Each wall is flat, endless, passes through zero and stands at right angles to its row. A trip goes straight from one point to another. Which walls does it cross, in order?

Walls:
(1): [-5.0 -3.0  0.7]
(2): [5.3 1.8 2.2]
(3): [1.5 4.3 1.5]
(4): [-1.6  2.8  5.5]
(5): [-8.0 -0.6 -3.7]
Trips:
[-0.1  3.3  1.0] to [ 2.6 -2.6  4.2] => 3
[-4.0 -5.5  6.7] to [-4.3  5.1 -6.0] => 4, 3
[ 1.8  0.3 -0.4] to [4.6 6.8 0.9] => 4
[ 6.5  1.3 -3.8] to [0.8 0.2 4.0] => 4
[5.1 2.0 1.6] to [ 9.2  5.2 -2.3] => 4
[ 1.8 -2.9 -4.3] to [ 2.1  4.7 -2.5] => 5, 2, 3

Walls:
(1): [-0.6  6.6  2.1 -6.9 -6.5 -1.9]
(2): [  4.5   1.6  -5.7 -11.7  -1.9   0.7]
(3): [ 0.6  0.4  1.4 -1.6  0.5  4.3]
(4): [ 0.9  0.1  1.4  0.4 -2.1  2.6]
(5): [ 0.4  8.9  5.0 -4.0  4.6 -1.1]
(6): [ 1.4  0.9 -7.7  0.6 -0.7  5.6]
Trips:
[-0.1  3.5 -2.7  0.5  3.2 -5.4] to [ 1.2 -5.6 -0.9 -7.1 -6.0 -7.1] => 5
[-4.3 -6.3 -6.6  0.0 -5.5  1.7] to [ 0.8 -1.1  1.6 -3.1 -1.1  0.7] => 1, 3, 6, 5
[ 2.7  2.6  2.1 -3.8 -1.8 -4.9] to [-0.7 -5.6 -1.7  3.9  0.0 -9.0] => 5, 2, 1
[-6.9 -2.3  0.2  0.1 -0.2 -3.6] to [ 5.0 -4.5 -0.9 -3.6 -1.3 -2.1] => 2, 1

Walls:
(1): [-0.4  1.9 -1.7 -2.4  3.2  1.9  3.7 -2.4]
(2): [ -3.7 -13.6  -6.9  -1.8   0.3  -2.3  -4.7   1.2]
(3): [ -3.3  -2.0  -2.3   7.1   1.1   2.2 -11.3  -3.7]
(4): [ 3.2 -3.0  0.8 -3.8  2.8  0.3 -2.8 -1.9]
(5): [-9.1  2.6 -0.8  0.9 -1.6  4.9  4.9  1.6]
Trips:
[-3.2  4.3  1.2  1.3  2.7 -7.0 -4.7  6.4] to [-3.3 -1.7 -2.8  0.2 -4.8 -4.0 -3.9 -0.8] => 2
[-2.9  2.3  0.3 -1.5 11.2  8.6  1.1 -1.1] to [ 3.9  1.7  6.4 -1.6  2.2  1.2 -2.0 -2.4] => 5, 3
[-5.4 -0.9  0.9 -1.7  0.3 -1.1 -4.0 -3.9] to [-0.3  2.7 -0.1 -7.3  4.1 -0.1  0.1  0.4] => 1, 3, 2, 5
[-3.3  1.0 -2.1  0.9  5.2  2.6  4.4  4.5] to [ 1.8 10.1  1.2 -2.3 -9.3 -0.7  3.7 -1.5] => none
[ 1.3  4.3  1.0 -0.9 -3.7 -3.2  2.9  4.4] to [-2.8  6.6 -1.7  3.1 -2.8 -1.0 -2.3  0.3] => 3
[-0.7  1.3  0.6  2.6 -1.3  6.4  2.3 -1.8] to [ 0.7  1.9  0.2 -1.0 -1.6  2.3  5.6  2.2] => 3
[-8.4  2.0 -2.3  9.0  3.8  3.2  1.3 -0.4] to [ 3.5  8.4 -4.8  7.7 -6.8  0.6 -2.0  3.0] => 1
[-0.2  5.9 -3.2  6.4  4.5 -3.5  2.9 -6.5] to [-3.1 -1.7  1.6 -1.5 -0.5 -2.3 -3.7  2.9] => 1, 2, 5, 4

Walls:
(1): [ 1.1 -4.0 15.1  2.5  0.4 -3.8  0.6  3.2  1.7  4.0  0.2]
(2): [ 1.5  1.3 -3.8 -2.9  3.8  1.8  3.1  4.3  3.2 -4.1  7.6]
(3): [ 0.9 -6.8  7.6 -1.2  0.0 -5.7 -8.9 -2.9 -3.7  5.5 -1.8]
(4): [-4.7 -2.3  3.0  5.6  2.8  4.9 -2.4 -6.7 -6.6  1.7  7.4]
(5): [ 1.9  0.8  4.5 -1.1 -0.9 -6.1 -5.4  2.5 -1.3  5.9 -2.0]
(6): [-7.2 -4.8  2.6 -1.9 -3.4 -6.6  5.5 -0.5  7.7 -3.7  6.2]
(7): [-0.6  2.2  0.8 -3.1 -0.1 -0.6 -7.6 -2.8 -0.2 -4.5 -2.2]
Trips:
[-5.6 -0.9 -1.4  2.5 -4.0  2.6  8.8 -7.2  4.1  3.1 -5.2] to [ 0.5 -3.4  0.4  3.7  2.2  1.6 -0.9 -3.9  1.8 -1.3  2.6] => 1, 3, 2
[ 2.4 -4.9 -2.5  2.9 -1.5  0.8 -2.3 -6.3 -3.2  2.9 -5.7] to [-0.5 -2.3  3.7 -6.5  1.9  3.1 -3.1  5.1 -3.6 -3.6 -2.5] => 1, 4, 2

Walls:
(1): [ 3.3  1.7 -0.8  7.2 -0.6 -0.9  0.2 -1.2  3.7 -1.3  3.2 -2.5  0.9  3.2]
(2): [ 3.8  0.0 -1.3  1.3  2.4 -3.6  3.7 -3.4  1.1  0.1 -2.5 -1.6 -1.6  5.9]
(3): [-1.8 -4.4 -0.7 -1.0 -2.0  3.4 -1.6 -0.6  0.0  3.6 -2.4  0.6  8.9  4.8]
(4): [ 4.5  1.3  5.4  1.9 -9.6  2.9  2.6  2.5  1.4 -3.7  0.6 -1.2 -0.1 -3.9]
(5): [-3.9 -0.1 -0.8  2.8 -2.5 -3.0  1.3 -4.3 -3.8 -0.7 -1.5  4.1 -0.8  4.9]
(6): [ 6.5 -4.2 -1.4  1.5  0.7 -1.6 -2.9  1.6 -5.2 -0.1 -1.2  1.2  1.6 -1.9]
(7): [-1.3  2.4 -5.2  0.7 -8.8  2.7 -0.4 -3.9  5.0  6.4 -0.7  6.4  5.2  1.4]
(8): [ 0.2 -0.3 -3.3  2.9 -2.9  5.7  1.4 -5.4 -6.8 -6.5  2.5 -1.3 -3.3 10.9]
Trips:
[-4.6  1.8  5.1  3.6  1.5 -6.7 -0.2  1.5 -1.2  4.4 -7.3  5.2 -5.2 -4.5] to [ 7.2  3.8  5.3 -1.4 -1.9  1.5 -2.6 10.3  2.9  2.4  8.6 -2.0 -2.1  2.2] => 4, 5, 6, 1
[ -2.8   5.5  -7.6   5.9  -0.1   2.3  -1.4   2.2 -10.2  -1.8  -1.9  -0.1
  -2.0  -1.6] to [-7.0  9.5 -0.3 -3.3  5.7 -2.6 -3.2 -9.9  0.3  5.6  1.9  2.1 -3.0 -1.3] => 7, 6, 8, 2
[-2.8 -2.7 -6.8  0.1  0.0 -6.8  0.0  1.5 -1.3  1.7  8.8 -5.5 -0.4  0.6] to [ 2.8  0.8 -1.8  4.0 -1.3 -9.8 -4.1 -1.4 -1.7 -3.7 -0.3  5.0  2.8  2.3] => 7
[-2.0 -0.6  0.8 -0.2  6.0 -1.9 -3.9  1.0 -3.4  1.2 -1.1  1.8  1.0 -3.8] to [ 0.5  4.3 -1.8 -0.4  0.7 -8.2 -1.0 -1.7 -2.5 -6.3  2.4 -1.9  2.6 -0.6] => 5, 2, 1, 8

Walls:
(1): [ 1.6 -5.5 -0.4 -2.1 -0.4 -4.2 -3.9  0.8 -4.8 -1.6  1.0 -2.7 -2.0  2.3
  1.9  6.5  0.2  0.6  8.1 -6.1]
(2): [ 1.7  3.3 -3.8 -2.5  0.4  0.3 -4.0 -5.2 -1.1 -3.2  0.8 -2.7 -1.5  1.6
  2.1 -7.1 -1.4  6.0 -3.2  0.0]
(3): [ 2.4  0.9 -0.3  0.2 10.9 -8.1 -1.1  3.3 -2.3 -2.1  5.9  4.1  8.7 -3.6
 -4.8  4.9 -1.1 -0.2  1.9  2.9]
(4): [-10.7   6.4   5.5   0.8   4.3  -7.3   5.5  -0.6   3.2  -6.2  -0.4   3.3
  -1.8   1.7  -1.6  -3.4   7.7  -0.5   1.0   1.4]
(5): [-1.9 -0.2 -6.2  1.7 -2.8  4.5  1.9  4.5 -5.7 -4.7  1.8  7.1 -5.4 -5.5
  1.9  4.1  0.7  1.3  4.1  0.2]
(6): [-2.8 -0.5  0.3 -2.4 -1.1  3.7  2.3  1.7  4.1  5.1  2.3 -1.0  2.7 -6.6
  7.1 -1.6 -2.6 10.8 -1.2  4.7]
(7): [  7.2   2.7   1.5   0.1  -5.3  -2.9   3.1  -4.8  -0.7  -3.7   1.5   1.9
   4.8   8.0  -0.5   1.4   6.6   6.2 -10.5  -4.3]
(8): [10.6 -3.3  2.4  2.1 -5.8  0.6  6.6 -4.3  4.1  1.6 -2.9 -2.0 -3.4  2.9
  0.7 -0.2 -0.6  2.1  1.7 -0.8]
(9): [ 1.7  2.8  6.6 -1.3 -3.3  1.5  0.1 -5.0  4.5  5.6 -0.8 -4.2  1.3 -8.1
  4.7 -8.5 -6.7  0.0  0.2 -2.2]
(10): [ 0.8  1.8  4.0  3.4 -1.5  5.2 10.6 -3.3  1.5 -4.7 -0.4  4.5  4.8  2.0
 -3.6 -4.2  0.4  0.2 -0.5 -6.6]
(11): [ 3.3  8.3  2.5 -0.3  0.8  4.8 -6.0 -7.5 -4.6  2.2  3.7 -3.3  0.9  3.9
  7.2 -7.3 11.7  2.6 -8.0  1.9]
Trips:
[ 8.3  0.0  1.4 -7.0  0.5 -1.9  4.8  0.2  2.8 -1.8 -0.1 -3.0 -2.7  1.6
  3.6 -7.7  1.8  1.9  3.9  4.2] to [-1.7  6.5  0.7 -0.7  3.9  7.8 -6.6 -1.1  1.2 -4.7 -3.4 -2.7  0.3 -0.8
 -0.5  2.9  3.3  0.5  3.6 -6.4] => 1, 7, 6, 8, 5, 9
[-4.1 -4.3 -3.4 -2.4  5.6 -3.3  2.5 -3.8 -3.1  4.1  0.7 -5.7 -3.6  1.0
  4.8  6.3 -2.4  2.9 -0.7  6.8] to [ 2.2  1.1 -2.3  2.1  3.0 -5.0  5.0  1.2 -0.2 -4.7 -2.6  0.4  0.3 -1.7
  3.2  6.7  3.6  0.3  0.7  3.7] => 5, 2, 4, 8, 7, 6
